Each row of a before or after table is a point. One or more steps were done to the points. Then noise was added and the rows were shuffled. The steps act on how far a point lies along the listed directions, d1 being the first. What was done? A step turns or swaps two directions, mirrors them in a line or flattens them onto one, adds a multiple of one to another, or multiplies one. Angles are multiples of 10 degrees, from the lower direction toward the higher: turns from -170 to 170, lines from 10 to 170 but not 90. Use the fewest steps. Two steps may share a direction if one is a turn and the other turns, adds or multiplies; they go together, in the order done. Otherwise the lowest direction goes first.

Directions:
(1): [ 37  34 -52]
(2): [-43  58   7]
(3): [44 28 50]
Before:
[[-10 -25  37]
 [ 25  -7 -11]
 [ -6  24  10]
 [ -3 -25 -45]
 [-14  27 -23]
 [ 33 -22  46]
 [ -1  19  14]
 [-11 -28  21]]
After:
[[-20  27  40]
 [ -8   8 -31]
 [ 30 -12  34]
 [-17  15  31]
 [ -1  10 -16]
 [ -9 -15 -63]
 [ 29  28  95]
 [  3 -31   0]]
Steps: add -1.5 times d2 to d3; turn d1 and d2 by -70 degrees

Directions:
(1): [-70  17 -40  48  36   4]
(2): [-60  18  -8 -60 -52 -13]
Before (11 x 6):
[[-94   7 -28  -6 -15  -6]
 [ 18   1  23 -31 -37 -13]
 [-15  -2  19 -65 -46 -20]
 [-69  14 -18 -21 -35  -4]
 [ 26  -5 -17  27  27   2]
 [ 32   2  10 -46 -29   0]
 [ 68 -28  31  55  30   5]
 [  9  -4  -8 -32 -31   4]
 [ 30  -1  -7 -28 -16 -13]
 [ 71 -21  20   0  13 -10]
 [ 10  -1   2 -20 -33   7]]
After (11 x 6):
[[-95  19 -19   6 -19 -14]
 [ 74 -37  44 -26 -23   2]
 [  6   2  -2  51  30   1]
 [-61  15 -33  21  24 -13]
 [ 12  -5 -10  32   7  18]
 [ 18 -11 -17  27  17  13]
 [  9   4 -22  41  41  14]
 [  6   2 -30  22  23  -5]
 [-28  10 -24 -24 -18  -7]
 [ 43 -21  11  50  51   1]
 [ 75 -25  34   3 -10   7]]
Steps: turn d1 and d2 by 150 degrees

Directions:
(1): [ 53  16 -47 -18 -24   8 -45 -76]
(2): [-14 -75  45  20 -28  61 -25 -27]
(3): [ 14   7  74  12  46 -57 -40 -34]
(4): [-14 -47 -21  27 -19 -61  61 -50]
Before:
[[  9  16 -27  -2 -15  13   2  25]
 [-20 -18  34  10  -1   1 -14   5]
 [ -2   5  24 -10   9  33 -30  32]
 [  3   0  37   4  20  38 -49  25]
 [  0  -9  -9   0 -12  33   3   4]
 [ 14  30   9 -10  15 -28   3  23]
 [ 12  -6  15  -5  -6  16 -26 -28]
 [-14 -15 -10  -8 -12  27  11  18]
 [  4   1  -9  -2  -3  25 -15  22]
 [-17   3  22   5   7  -3 -19  14]]
After:
[[-19 -46  44  16 -17  26 -28 -13]
 [ -3 -36  31   5 -17  43 -25 -23]
 [ 22  70 -26 -24  24 -52  18  36]
 [ 10  32 -46  -8 -14   8  14  38]
 [ -6 -30  -3   5 -23  53   1   1]
 [ -7 -36  12   4 -19  96 -41  26]
 [ -2  -7 -24  -3 -16  44  -7  27]
 [-15 -30  -8  -6 -22  42   4   9]
 [-16  -2  10   2  -4  11 -21   9]
 [ -8 -15  -5 -11 -21  75 -20  37]]
Steps: multiply d1 by 0.4; multiply d2 by 2.5; add 1 times d4 to d3

Directions:
(1): [ 57 -42  77  62  -5  -4  30   5  -7]
(2): [ 66 -39 -27 -27 -35  48 -60 -12 -33]
Before (11 x 9):
[[ 52  -7  -2  16 -12   2  -1  18  -4]
 [ -3 -11 -41 -24 -16  10 -65   1  -8]
 [-13   9 -53 -49   6  30 -38 -10   2]
 [-22 -15  40  44  25 -19  33  22  11]
 [ -5  11  20 -17  11  10  22  14  17]
 [-61  34 -59 -63  11 -31 -20  -8  34]
 [ 41 -30 -45   1 -21  38 -44  -7 -23]
 [-87  64 -45 -68  22 -29  -9   9  19]
 [-78  41 -28 -26  34 -40  47  -9  14]
 [ -6 -11 -37 -27  -9  43 -40 -20 -10]
 [ 49 -12 -76 -45 -34  29 -46 -10 -22]]
After, 11 rows:
[[  0 -19 -44 -38  -7  33 -52   4  -9]
 [  0  11   2 -33   6  19  -3  11  12]
 [-91  69  -5 -29  26 -46  28   9  26]
 [ 27 -10  57  63  12 -36  66  19  16]
 [ 22 -26  28  72   7 -15  33  10  -3]
 [-22  -3  45  45  14 -34  23  16  16]
 [-31  17  34  30  39 -13  46   6  26]
 [-71  35  -2 -10  33 -63  32  -3  48]
 [ 57  -8   2  15  -9   5   0  14  -6]
 [-29  -9  39  44  14  -5  28  -3  17]
 [-76  36 -57 -53  24 -22  18 -19   7]]
Steps: mirror d1 and d2 in the line at 40 degrees

Directions:
(1): [-63 -73  -6  29 -21 -35 -27 -34 -20  -3  13 -35]
(2): [  9  37  27  16 -23  44 -36  15 -73 -32  17 -50]
(3): [ 21   3  -1  15  11  57 -21 -95  38  -3  22  -2]
(4): [ 32  -6 -16  -9   9 -39   9 -42 -55 -68  -8  54]
(5): [-32  27  51 -60  29 -19  32 -45 -35  41   7 -16]
(6): [ 52 -46  65   4  -6  -6  35  -3  20 -25 -46 -46]
Before:
[[-18 -19  -9   8  -5 -19 -15 -13  19   3  -7   1]
 [-17 -27  12  11   5 -13  12  -3  13   3  -8 -10]
 [ 10   4  26  23 -12   7  -6  -8 -30 -25 -18 -38]
 [ 33  20  23 -13  -5  15  10  25  -8 -24   2 -17]
 [-82  25 -72  -7   9 -22 -47  15 -20  40  66  48]
 [-26   2  10  -5  -2 -18   1  18 -14  -5  -1  -7]
 [-21 -11  25  -4   0 -13  -5  -2 -15  23   0 -18]
 [ 15   1  15  -4 -11  -1  15  16  21   5 -16  -8]
 [ -5 -23  28 -23   2 -50  30 -55 -27 -12   2  12]
 [ -2 -22   2   6  -3  -5  10   4  25   7  -7  -7]
 [ -6 -13 -12  -1   6 -15   0  -9 -15  -5  -8  14]
 [ -1 -40  13   3 -16 -21  23  22 -19 -12  -4  -5]]
After:
[[ 24  34   2 -12  -2  19  11  13  27  12  -6  13]
 [-22 -33 -10   3  -3 -34   0   1 -26  -7 -12   4]
 [-51 -49  -2  24  -2 -23  -7 -25   4   5   7 -18]
 [-49 -40  18  11  -8 -20 -22 -30 -20  23  12 -31]
 [-48 -57 -12  22 -15 -36 -28 -32  10   1  -1 -19]
 [-58 -53  13 -16 -12 -94  19 -29 -60  -6   7   4]
 [-40 -16  11   2  -7 -26  -5   8 -17  -7   1 -16]
 [-55 -71   2  15  -9 -44 -23 -15  -4   8  20 -26]
 [-43 -58  -7  13 -24 -40   4  19 -35  -7  11  -8]
 [ 60  75  12 -32   9  37  19  47  -1 -17   5  15]
 [-18 -26  -8  12  -5  -2  -3 -14  24   9   5  -6]
 [-22   0   5  27 -16  -4 -21  -8 -42 -18  -4 -33]]
Steps: multiply d1 by 3; add -1 times d4 to d3; multiply d6 by 0

Directions:
(1): [  4  -6  44 -58 -46   1   5 -14  95  -5  37 -33   5 -11]
(2): [-15 -85  -6 -22 -30  39 -27  63 -33  -2  35  -3 -44  -6]
(3): [-26  24  42  10  59  41   5  26  27 -63  37  58 -14  27]
Before, 14 rows:
[[ -1  51  18   8  21 -22  12 -41  50 -16   7  28  23   7]
 [-23 -50 -28  18  38  57 -12  56 -95 -25  16  22 -37   2]
 [  5  25  18  11   0 -17  27 -24  25  11  21 -12  40  -2]
 [ -5 -23  27 -46 -57  -1   8  -6  58  19  36 -30   4 -19]
 [ 15 -17  11 -19 -17  -3  -2  11   0  -4 -10  -7  14 -15]
 [ -7 -12   0  23  22  19  15  25 -15 -11   7  20  11  14]
 [-17 -40  -5   8   2  11 -17  37 -50   3   4  -4   4 -10]
 [-11 -49 -38  23  31  21  -1  48 -87 -20  -3  38 -32  11]
 [-26 -34   1   8  48  73 -13  64 -50 -43  29  60 -39  38]
 [  2  39 -13  -3  18 -31  24 -40  -7   3 -17  16   9   1]
 [ -3  26 -17  13   2 -24 -12 -13 -49  26 -36  -1  10  19]
 [-18 -22   2  11   5  27 -25  45 -31 -31  22   9 -40   8]
 [ 15  33  29   2  11  -3  40  -8  29 -17   1  19  10 -12]
 [ 20  56   9  -3 -15 -32   4 -49  39  22 -21 -25  37   2]]
After:
[[  3  41   0  10   7 -33  -6 -28 -19  13 -28   1  22  18]
 [  1  55  44 -34  16  22  26 -30  85 -32  26  10  19  26]
 [  6  17  11  10  12   2  25  -2  29  -6  -1   3  29   8]
 [-14 -12 -27  35  30   6 -15  14 -59 -11  -1  46 -12   8]
 [ 16  53  25 -25   9 -31  44 -52  80 -20  -5   0  28   6]
 [ -3  19  28 -18  -7 -16   6 -21  46  -3   4 -22  40 -17]
 [  7  -9  -2  16  16  10  21  27 -41 -11  -2  31 -12  -9]
 [ 15 -19   7 -14 -11   0  -5  13   1  -8  -7   0  15 -10]
 [ -1  34  34 -19 -13   0   0 -10  59 -26  16 -22  -5   1]
 [ -1 -20 -11  32   8   3   6  21 -47  11  18   5   8   6]
 [ -5  13 -23   4  29 -18  11 -11 -53   1 -22  26  -8   0]
 [-20 -60   0 -25 -38  29 -14  41 -20  13  39 -12 -27 -17]
 [  4 -15 -37  30   8   7 -27  29 -80  22 -18   3  -8  10]
 [ 15  61  37 -39   8  -4  34 -57  97 -23  14 -31  33  -5]]
Steps: swap d1 and d2; multiply d3 by 0.7

Directions:
(1): [  4  69 -79 -35  40  -1  10  25 -38  47  60  -3 -17   0  58  13   8   7]
(2): [  6 -39   3   8   0  90  60  36 -59 -32  40  -9  13  -7  -6  -7 -57 -37]
(3): [-19  13  -3  95  17  52 -38   7 -15  35 -42  11 -88 -10  16 -13  -2 -10]
(4): [-66  -4   2  -2 -39 -25 -22 -87 -40  29  58   9 -21  12 -31  10 -62  -1]
Before:
[[ 12 -31   9  21  -1  34  10   7 -12 -28 -11  -8 -19  -5 -14  -6 -25  -6]
 [ -3  20 -25  -3  16  15 -20  -8 -10  25  18  -2 -28  -7  15  -2   6  -1]
 [ -1 -37  24 -10 -26  32  25   2 -14 -24   2  12  19   4 -29   4 -23 -13]
 [-41 -19  -7  34  -4  37  -4  -6 -34   7  20  -5 -21  12  -5  -5 -39  -8]
 [-28 -52  34  12 -29  34   7 -34 -14  -8  18   0   4  22 -21   4 -43  -7]
 [ 29  44 -47   4  34  19   5  35 -22  27   6  -6 -26  -2  57 -11  25  -5]
 [ -1 -30  30  -2 -11  17  11  -8   2 -26 -17   6  16  25 -20  -8 -12 -13]
 [  3  21 -20   1   8  34  17  -7 -37  23  46  -2 -21  -7  13 -16 -23  -6]
 [-26  10 -28   0  28  28  15  11 -64  24  58   4 -28  -3  11   6 -33  -3]
 [-17 -43  23  -9 -25  17  10 -29 -30 -17  12  17  11   1 -35 -11 -39 -18]
 [-34  -7  19  28 -13 -25 -32 -49  24  12 -14  -6 -42   4 -31   1 -15  13]
 [ -5  27 -20  14   7 -34 -37  -9  29  29 -12  -9 -34   2  27   9  14  13]
 [ 28 -40  31   1  -3  43  29  39   2 -42  -9  -3  25 -11 -18 -10   3 -20]
 [-22 -14  19   9  -1   1  -3 -16   5 -24   8 -11   9  13  -8   3  -4   6]]
After, 14 rows:
[[-32  13  11  38  -2 -41 -52 -45  41  27 -33  -5 -56   3 -19   1  12  23]
 [ 22 -54  26 -21 -13  65  60  35 -32 -49  37  -7  46  -4 -25  -8 -36 -34]
 [ -8 -52  24  49  -5  95  20  17 -31 -12  -2  -3 -17  13   0  -5 -38 -18]
 [  6   1  -9  10   7  65  32   4 -48  12  47  -6 -18 -10   8 -17 -38 -20]
 [-40 -31  -5  40  -1  68  16  10 -53  -3  30  -6 -20  10  -4  -6 -56 -22]
 [  5 -42   6   1  -9  47  34   0 -37 -38  26 -12  -1  -3 -21  -3 -55 -13]
 [ 13 -44  17  13  -9  83  44  40 -33 -30  -1   8   8  -3 -17  -5 -29 -29]
 [  5 -27  23   5   1  38  17  12  -9 -24 -11   3   9  21  -9 -12 -13 -19]
 [-11  13 -18 -12   5   2 -20 -24  -8  19  19  -1 -20  -5   6  -3   0   1]
 [-16  -8  12  25  11  16  -3   3   5 -22  -4  -9  -4   8   4  -3   4   3]
 [-19  40 -14  -8  -8 -89 -62 -46  55  40 -12  -5 -24  10  15  16  26  31]
 [-18 -14 -16  19  26  73  34  35 -79   1  56   0 -28 -10   6  -2 -48 -21]
 [  0  20 -29 -43  -4 -24  15 -22 -30  13  51  -6  12  11  21   0 -12  -1]
 [  6 -42  14  35   4  81  21  27 -43 -20 -14  17 -17 -12 -10 -23 -28 -32]]
Steps: multiply d1 by 0.7; multiply d2 by 2; swap d3 and d4

Directions:
(1): [ 22  41  58  15 -27 -10  51   8 -13 -79   5   5  32  68  26 -10  30  -5
  -1  61  -3  37  60 -54]
(2): [ -7  47  62 -28   3 -22 -31  76  -2  87 -15  22   8  28   9  14   7  14
 -82   4  32 -24  42  28]
(3): [ 23 -63  29  35  -9  18 -36  39   2 -35 -95  38  50 -27  20  -7  45 -19
 -14  22 -60 -12 -27  45]
(4): [ 44 -18  15 -13  49 -41  -3  -7 -17 -41 -54 -22 -54 -69  -2 -47   1 -42
 -45 -37  59  20  50 -31]
(5): [-37  84   2  51  20 -31 -17  33 -31  -8 -13 -43  -4 -49  -2  -6  31  -8
  70  49  44  25 -21  65]
Before (10 x 24):
[[-12  69  80  45   0 -16  -2  53 -21   4 -15 -17  38  36  -3  -7  41  -6
   -6  52  13  39  33  16]
 [ 10  -4   0  18 -25   3  -3  10 -23 -10 -21  -1  19  11  10  -6  14  -2
   17  18 -28 -11 -20  13]
 [ 27 -74  31 -38 -18  14  -1   5  24  -7 -34  72  19  31  29  -6   1   2
  -73 -22 -65 -14   1 -20]
 [ 24 -23  56 -33  10  24   2  35   2   7 -44  28  23  -7  21  -9   5 -12
  -74   5  24  -6  21  -1]
 [ 34 -13  24   7  19 -27  -7  10 -35 -77 -41  -6   0 -23  31 -28  32 -45
   -4  25   5  28  14 -31]
 [-21  15 -13   8  49 -13 -57  35 -17  44 -33 -33 -42 -71  -5  -3  -8  -6
  -24 -28  33  -4  -2  47]
 [  8 -20  -9  -9  -8  10  12   0 -15   9  35   3   0  39   3  -1   8  -4
    4 -27 -16 -11  13 -31]
 [ 40 -46  13 -29 -35  12  10  -8  10 -33  11  33  -7  51   9 -24   3   3
  -40   7 -13  22  50 -45]
 [-22  95  10 -16  40 -44 -21  27 -32  68 -16 -53 -42 -60 -18 -12   3 -10
    7  -5  84   1  15  46]
 [ 10  56  10   1 -23  20  50 -26  23 -54  47 -22  37  64  17 -12  -9  18
   26  40 -20  44  38 -61]]
After:
[[ -1  37  28 -23  19   6  30   3 -13 -11  12 -18  -8 -13   9 -13  -8  -9
  -13  17  67  22  22 -17]
 [  3  48  31  20 -16 -23 -10  38 -23 -33  -8  -5  -5   9  11 -28  39  -4
   19  62  35  44  38  23]
 [ -8  27 -23  -6 -15  -6   5  -9 -22  28  31 -22 -13  18  -5  -1 -16  10
   18  -5   8 -11 -12   0]
 [-41  15 -50  34  32   5 -14 -39  -6  35  40 -59 -29 -49 -48  -4 -19  -4
   71 -29  19  25 -53  29]
 [  1  42  54 -24  44 -55 -69  90 -39  66 -50  -1 -16 -40  23  -6  24 -26
  -74   2  59 -12  23  38]
 [ 34 -87 -24 -35  18  21 -29 -28  11  28 -66  10 -15 -63 -13 -14 -12 -22
  -33 -66 -27 -34 -24   9]
 [  3   3   0  24  -7   4  12  13 -28 -26  14  -7  14  23   9  -8  34 -16
   38   6 -15   7   5  -9]
 [-15  88  37 -14  -8 -36  52  -1 -14 -37  50  -2 -13  52  24 -14   4   9
   12  42  29  46  41 -39]
 [-24  54 -18  51  10  14 -22  13   9 -19 -18 -41  36 -44   6 -12  17   4
   80  44 -15  29 -42  57]
 [ 24 -62  -1 -33  22  17 -28   3  10  22 -26  11 -26  -8   5  -1 -28  -2
  -89 -56 -17 -17  32 -29]]
Steps: turn d1 and d5 by 100 degrees; add -1.5 times d4 to d2; turn d2 and d3 by -150 degrees
